Every row gives one point. The points of each table are mixes of a few directions, plus a little noise. How many directions does each table use, and how many do they share? Where both have some left over, give the other angles between the two spaces (their principal angles), to ten degrees, smallest first.
In the rows, zero is written as 128.

First:
[[149 151  84]
 [140  99 166]
 [148  96 166]
 [174  93 156]
 [ 37 166 121]
 [120 165  75]]
Second, 4 rows:
[[207  68 174]
 [ 99 150 111]
 [ 83 162 102]
 [123 131 125]]
Directions: first 2, second 1, shared 1

First (7 x 8):
[[190 139 114  58 181 168 148 209]
 [169 185 144  97 141 191 132 196]
 [100 168 148 166  74 132  85 109]
 [119  90 103 122 116  79  78 125]
 [ 86 131  92 109  97  76  94  58]
 [105  85 149 183 141 119 189  79]
 [126  99 147 161 145 133 170 118]]
Second (7 x 8):
[[ 79 158 146 170  90 138 147 162]
 [132 132 184  55 201 108 112 210]
 [133 142 117 140 107 140 121 102]
 [116 143 133 156 113 145 155  95]
 [142 158  82 159  57 150  87  79]
 [120  62  72 174 102 103 151 113]
 [175 102 161  43 227 111 123 135]]
Directions: first 4, second 4, shared 2; angles 50, 60

First:
[[109 115 105 119 173 177 136  73 118 154 172 126]
 [157 141 112 125  94 124 122 194 161 106  96 105]
 [156 128 117 140  91 112 123 204 158 103 103  89]
 [147 122 132 164 101  88 100 177 151 141 129  69]
 [ 78  87 206 139 157  87 163  73  44 108 128 214]
 [134  60 117 133 127 167 187 221 114  54 120 116]
 [104 191 142  69 149 144 135  19  99 140 105 239]
 [123 137  97 125 159 162 107  80 143 174 170 100]
 [142 178 126 136 108  94  76 107 161 177 127 100]]
Second:
[[110 179 165 118 123  80  99  52 114 164 114 184]
 [157 154  73 131 123 153  86 140 187 168 152  49]
 [153 133  78 112 119 177 135 176 163 110 124  94]
 [104 176 191 138 121  47  87  38 102 178 113 183]
 [114  21 129 148 150 169 204 215  86  45 141 119]
 [106 148 140 108 154 134 129  52 104 147 134 181]
 [134  99 121 150 125 128 131 168 135 118 141  88]
 [145 170 109 128 113 116  88 121 166 163 124  96]
 [103  58 104 123 186 207 179 118  97 108 178 130]
 [136 155 183 123  72  55 139 171 110  80  50 193]
 [141 120 108 133 122 142 128 163 144 122 132  98]]
Directions: first 4, second 4, shared 4

First:
[[137 145 137 147 110 118 124 120 114 135 122  86 132 122  86 147 121  98
  110 176]
 [121 131 106 106 146 174 102 130 142  73 116 249 155 129 186  57 127 202
  170  75]
 [123 119 125 119 138 110 148 136 130 123 135 123 137 128 143 142 126 125
  115 109]
 [139 144 141 150 107 114 126 119 113 146 123  69 124 123  77 156 123  88
  106 184]
 [128 110 146 137 120 124 129 124 133 193 141  67  71 138 106 153 146  96
  136 142]
 [124 129 115 115 138 155 112 129 136  97 121 197 142 129 161  87 128 171
  153  98]
 [127 121 132 128 128 123 132 129 130 143 133 112 115 131 126 137 132 120
  128 127]
 [131 141 123 129 127 114 137 130 119  98 122 130 162 120 124 135 115 125
  106 137]
 [122 111 129 120 137 119 141 134 135 144 139 119 113 133 144 138 135 126
  129 105]]
Second (8 x 20):
[[109 118 123 103 131 137 149 142 123 118 129 140 134 134 157 127 131 112
  104  84]
 [153 118 121 176 128  94 113 129 140 142 124 126 113 135  71  97 100 208
  133 154]
 [134 150 135 117 139 128 119 110 133 116 136 129 150 106 151 161 148 101
  163 155]
 [155 114 129 164 157  65 126 119 167 173 150 105 102 117 100 151 129 192
  171 158]
 [127 117 153 123  94 178 101 112  89 122 127  81 112 153 144 131 140  47
  150 152]
 [126 122 119 121 133 130 133 135 124  98 126 155 149 133 148 112 118 147
  124 104]
 [ 94 153 124  88 122 179 137 138 131 145 113 165 117 118 140 118 152  89
   98  92]
 [125 133 121 132 121 111 146 140 116 109 118 123 150 129 109 127 108 128
   81 125]]
Directions: first 3, second 6, shared 3
